Each point is reached from the start by the listed moves, each made 0, 1 or 2 times, or once backwards (-1), plus a little noise. Say if it took an odd or an even number of moves. Then give how often each move was made.

Moves:
(1): [24 -1]
(2): [-3 31]
Start: [-9  2]
Points:
[30 60] -> even (2, 2)
[12 34] -> even (1, 1)
[-35  33] -> even (-1, 1)
[-30 -31] -> even (-1, -1)

Moves:
(1): [ 8 -3 -3 -2 -4 -7 -1 -2  6 -2 -1  4 -7 -1]
(2): [-2 11  0 -1 -5 -2  3 -3 -1  2 -4 -1  1  3]
(3): [ 0  2 17 -7  3 -3 -6  4 -1 -6 -1  4  2 -1]
(4): [-1  1 -1 10 -2  5 -5  2  5 -1  2  1 -2  8]
(5): [ 1  6 -4 -4 15 -1  0  4  6 -1  1 -3 -2 -3]
(6): [ 4  3 -5 -5 -4 13 -6  5 -4 -2 -2  2 -2 -6]
(7): [ 6  3  7  0  4  2  6 -2 -5  4  4  4 -1  0]
(8): [-4 -3 -4  0 -3 -5  1 13  1  0  1  3 -2  0]
(9): [-1  0  5 -7 -4  4  5  3  8  5  2 -2  0 -1]
(10): [ 5 -3 -2 -5  1  1 -8  2 -4 10  3 -3  8 10]
(11): [  0  -1  -2  -7  -2   0   1   3  -2 -11  15  -3   0   1]
Start: [-11  10  -2  -5  -5 -13  -1  -5   3  -7   2   9   7   4]
Points:
[ 12   3 -39 -29  15   4 -24   1  22  13   9 -10   8  10] -> odd (1, -1, -1, 0, 2, 1, -1, -1, 1, 2, 0)
[-11   2 -11   4 -21 -10 -37  31  17  -4 -11  23   1  23] -> even (1, 0, 1, 2, 0, 1, -1, 2, 0, 1, -1)
[ 23  38  30 -31  -3 -21 -20   8  15  -2  26  19   6  39] -> odd (2, 2, 2, 2, 1, 0, 2, 0, 1, 2, 1)
[-18 -14 -23 -31 -32  13   3  38   0  -2  44   2  14  10] -> even (-1, -1, -1, 0, -1, 1, 0, 2, 2, 1, 2)
[ -8  30  22 -60  22 -25   7  -2  18 -13  34 -15  20   9] -> even (0, 1, 1, -1, 2, -1, 0, -1, 2, 1, 2)
[-20  30 -12  16 -18   2   7   3   8  33  -6   8  13  34] -> odd (-1, 2, -1, 2, 0, 0, 1, 1, 1, 1, -1)

Moves:
(1): [10  0 -4  1 -1 -2  4 -3  4 -3  0 -1  3 -3  7 -3 -3 -3 -2 -1 -1  2  4 -1
 -6  1 -3]
(2): [-1  6  0  1  1  8 -3  3  4 -2  2 -1  2 -4 -5 -1  0  2  0 -1  0 -2 -1 -2
 -4 -3  1]
(3): [ 0  2  7 -2  2  2 -3 -1  3 -8  0 -1  4  1  2 -3  0  0  3 -5 -2 -2  7 -2
  2 -1  1]
(4): [ 0 -1  3 14 -1 -1  4 -3 -5  0  1 -1  0 -1  3  2  1  0  1 -3 -3  0 -4 -5
 -3  5  4]
(5): [ 1 -2 -4  1 11  2  5  2  3 -1 -2 -7 -1  4 -5  4  4 -1  3 -3 -4  1  3 -2
  4  3 -1]
(6): [ 1 -1 -4  0 -6  7  1 -2 -1  1  1 -2 -3 -3 -1 -2  1 -4  2 -1 -5 -3  3  5
  2 -6  2]
(7): [ 4  0 -2  0  0 -2  7  0  1 -7 -2  4  1 -4  1  2  2 -1 -7 -2 -1  1 -1 -7
 -1 -6  0]
(8): [ 4  1  0 -6 -7 -3 -5 10  8 -1  0 -5 -1 -6 -4 -2 -6 -4  1 -3  2  1  2 -8
  8  0  2]
(9): [-8 -1  2  2  3  2 -8 -7  8  1 -5  7 -2 -1  4  1 -5 -3 -3  4  3 -3  0  4
  3  4  0]
(10): [ 1  1  6 -1 -4  8  8 -1  1 11  4 -2 -5 -3 -1  1  0  1 -2  0  3  0  6  3
  2  8 -4]
(11): [-1 -2 -1  1  7 -4 -1 -7  4 -2 14  0  0  6  2  7  4  1  3  2 -1 -2  1 -3
  4  3  3]
(12): [ 4  0 -2 -5  4  3 -1  1  0  3  5  5  2  1 -5 -1  4 -2  5 -2 -2 -2 -3 -3
  6  3 -3]
(13): [-1  1  2  2 -5  3 -2  0  7 -2  2  5 15 -1 -1  7  2  3 -1 -4 -2  2  0  0
 -1  3  4]
(14): [-1 -3 -1 -4 -3  4 -6 -2  5  0  0  1  2 11 -1  0  2  6 -1  5 -4 -5  1 -3
  4  4 -4]
(15): [-1  3 -2 -6  2 -1  3  3  0  4  4  1 -4  9  4  2 -3  1 -1 -3 -4  0 -6  1
 10  3 -3]
(16): [-2  0  2  0  2 -3 -3 -3 -4 -4 -3  1 -1  0 -5  6 -7  2  4  1 -5  3  2 -6
 -6  0  0]
(17): [-1  6  1  6 -3 -2  2  4 -2 -1 -2  1 -3 -8  1  5 10  2  4  0 -2  2  3  0
 -5 -3  0]
(18): [-1 -5  2  1  2 -2 -1  7  2  2  2  5  0  0  0 -3 -4  6  1 -2  4  2 -2  2
  1  0 -3]
(19): [ 1  4 -1  5 -6  2  8 -6  1  1 -5 -4  0 -5 -1 -2 -4  3 12 -2  9  6  6 -3
  1  3  5]
(20): [-7  3  1  5 -1  3  0  2 -5  2  1  1  3  0  0  2  0 -2  2  9 -1  0  2 -2
 -1 -2  0]
(21): [ 1 -3  1 -1  5  9  3  9 -5 -5  0  0 -4 -5  3  3  0 -1  5 -2 10  3 -5  0
 -2  3 -2]
(22): [-1  2  3  6 -2  4 -2  0  3  0  3  6  1  2  2  2  4 -3 -3 -3  4  9 -1  0
 -8 -4 -4]
(23): [-1  2 -6  3 -3  0 -1  0 -3  3  4  1  4 -1 -2  2  0  3 -2 -5  5  0  3 -2
  2  3 -2]
(24): [ 2  3  0  5 -2 -1  0  0 -1 -5  0  3 -2  3 -3  3  2 -3  0  1  0 -3  0  6
 -1 -4  2]
Start: [ -3   4  -2  -2 -11   4  -1   4   4 -10   9 -11   0   1   5  -1  -6  -6
   2   4   0  -8  -5   6   3  -6   2]
Points:
[ 25  -3  15 -17 -26 -17 -12   4  42 -35  15  15  33  -8  20 -18 -37 -11
 -20 -30   7  22  18  -3 -12 -24  -7] -> odd (2, -1, 2, -1, -1, 0, 1, 1, 0, 0, 0, 0, 1, -1, 0, 1, -1, 2, 0, -1, -1, 2, 0, 0)
[ -1  24   7  34 -34  56  15   7  41 -18 -12 -29  36 -17  -9  -4 -12   0
  31  10   3   3  44  13 -20  -2  12] -> odd (2, 2, 1, 0, 2, 1, -1, 0, 0, 1, -1, -1, 2, 1, -1, 0, 0, 1, 2, 2, 0, 0, -1, 1)
[-31   4 -10   1 -14   2 -28 -49  14 -12   2  -8  15  60  39  -4 -28  -4
  -6  20 -35 -43  10  17  37  19   4] -> even (1, -1, 2, 1, 0, 1, -1, -1, 2, -1, 0, -1, 0, 2, 2, 0, -1, -1, 0, 1, -1, -1, 1, 0)
[ 10 -11  20 -11  12  25   9  31 -12 -41  10 -43 -23   3 -10  14 -18 -34
  26 -13 -17  -6  14  21   8 -12   5] -> even (0, -1, 2, 0, 2, 2, -1, 1, -1, 1, 0, -1, 0, -1, 0, 2, -1, 0, -1, 0, 2, 0, -1, 2)
[  0  -1 -34 -11  13  31   8 -36  25  15  44 -27 -29  51  -9  23 -13  -4
  17  -1 -23 -26  -1  -8  60  32  -7] -> odd (0, 1, -1, 1, 2, 2, 0, 0, 1, 1, 2, 1, -1, 2, 2, 1, -1, -1, 1, -1, 0, 0, 1, 0)
